Each point is reached from the start by the listed moves, each made 0, 1 or 2 times, or once backwards (-1), plus a little noise. Is the number of moves made odd or even? Then give how often each move was made.

Moves:
(1):   9 -42  -1
(2): 24 -1 38
Start: 15 13 -9
Points:
 56 -70  32 => odd (2, 1)
 36 -73  -8 => even (2, 0)
 -3 -22 -49 => even (1, -1)
60 11 72 => even (0, 2)

Moves:
(1):  -4 -13 -14 -15   1   3 -15  -9 -19 -40 -18  17 -14
(2): -16  27  45   7  18  18   7   8  -2 -13  16   8   1
(3):   2 -12   2  -7  -3  -8  24  -8  16  -9   6  14  21
(4):   1   7  15  -5   2   1  -1  10   4   9  19  33 -21
(5):  16  -6   6  -7  13 -20   8  21   8 -38  15  -4   1
(6):   0 -11 -24  11 -30  14  16  15   5  -7   4 -15  12
(7):   3  -4  16   3  18   6  -3 -22 -24  19  22   3 -31
(8):  20  -3 -16 -10   6   6   8  15 -12   4 -10   7  10
(9):   4  23   2   5 -10 -42   8  15   5 -28   6 -11  24
(10):  24  29  34  -4   7   9  -2  -5   9 -11  22  -3  30
(11): -10 -19  18  -8 -14  -1 -27  -4 -22  13   4  -7   5
Start:   3 -11  10  20  -1   3   8  -6  11  -4 -10   6   5
Points:
  23 -145 -180  -15  -59   64   12   19  -59  -37 -101   28  -33 => odd (2, -1, 0, 0, 0, 2, 0, 2, -1, -1, 0)
  -4 -152  -76  -20  -35   58   12   -4  -65  -71  -28   33  -45 => odd (2, 0, 1, 0, 1, 2, 1, 1, -1, -1, 1)
 26  -1  -1  -2  37 -23 -56 -55 -87  47  -9  59 -94 => even (1, -1, -1, 1, -1, -1, 2, 1, 1, 0, 0)
-22  52 250   8  47  -5 -13   0  27 -11 114  36  40 => odd (-1, 2, 1, 1, 1, -1, 0, -1, 0, 1, 2)
 78  39  96  -9 100  54  89  57  41 -97  51  52  50 => even (0, 2, 1, 0, 2, 0, 0, 2, -1, 1, -1)
